Every row gives one point. Each copy is the shape, with its points in the same order, turned, moved and blurred by noise. Say if it was mirrored as well.
In the rows, zero is written as 128.

Shape:
[[143 138 117]
 [160  69 121]
 [104 155 158]
 [137 109 113]
 [150 116 145]
 [132 181 151]
 [155  92 129]
 [107 169 136]]
Copy 1 (8 x 3):
[[133 133 109]
 [ 94  80  89]
 [133 142 171]
 [107 127  99]
 [130  99 115]
 [171 152 154]
 [113  92  99]
 [140 165 150]]
Copy 1 is: only turned
Copy 2:
[[146 146 117]
 [ 78 164 100]
 [154 126 173]
 [118 140 113]
 [124 163 137]
 [188 150 160]
 [ 99 163 114]
 [173 120 153]]
Copy 2 is: mirrored
Copy 3, 8 rows:
[[142 112 105]
 [145  53 156]
 [137 162 130]
 [121  90 124]
 [154 101 135]
 [167 160  95]
 [144  75 144]
 [138 152 105]]
Copy 3 is: only turned

Shape, 12 rows:
[[ 97 100 153  73 129 154]
 [ 79 101  82  79  91 124]
 [161 132 132 119  92 159]
 [140 166 161  74 136 146]
 [139 119 133 116  89 132]
 [ 78 141 151 157  91 121]
 [128 119 162 158 133 181]
 [150 184 109 108 145 138]
 [134 154 133 121 142 127]
 [136 167 114 145 168 161]
 [ 79 132 103 141 120 119]
 [160 155 121 133 162 129]]
Copy 1, 12 rows:
[[ 66 121 158 119 108 122]
 [ 95 155 106 128  62 128]
 [137 139 150 147 146 166]
 [116 113 175  77 141 147]
 [133 137 151 147 124 146]
 [118 190 162 139 131  86]
 [ 92 134 147 149 187 122]
 [151 131 127  69 161 146]
 [137 132 141  97 149 120]
 [125 131 109  81 187 123]
 [112 173 114 116 117  86]
 [153 106 119  91 167 121]]
Copy 1 is: only turned
Copy 2, 12 rows:
[[ 94 100 163  77 112 128]
 [ 84  89 116  66 165  98]
 [102 106  92 133  80 136]
 [ 80 152 149 133  85 129]
 [118 102 103 119 100 108]
 [131  76 144 159 147 103]
 [130  83 140 146 101 178]
 [ 88 168 104 145 128 146]
 [122 144 126 135 124 139]
 [109 141 119 157 141 191]
 [122  95 125 123 180 124]
 [128 163 108 140 123 163]]
Copy 2 is: only turned
Copy 3:
[[169 128 151  98  57 121]
 [157 181 113 103  66 164]
 [120  88  96 103 116 134]
 [178  91 149  93 135 115]
 [122 127  94 111 104 125]
 [ 71 156 158 110 114 130]
 [105  76 151 142  93 140]
 [168 119 130 130 164 157]
 [147 113 138 144 143 136]
 [144  93 159 165 144 167]
 [114 165 151 137  94 162]
 [155 105 133 168 144 139]]
Copy 3 is: mirrored
Copy 4 (12 x 6):
[[113 131 139  91 180 111]
 [ 81  95 134  65 125  88]
 [159  91 125 111 125 138]
 [132 128 139  96 163 192]
 [142 105 150 102 117 123]
 [130 166 131 112  87 112]
 [160 142 106 149 149 121]
 [107 103 116 130 120 195]
 [115 126 135 133 125 167]
 [106 121  93 166 131 170]
 [ 87 135 117 124  97 102]
 [117 106 128 162 127 167]]
Copy 4 is: mirrored
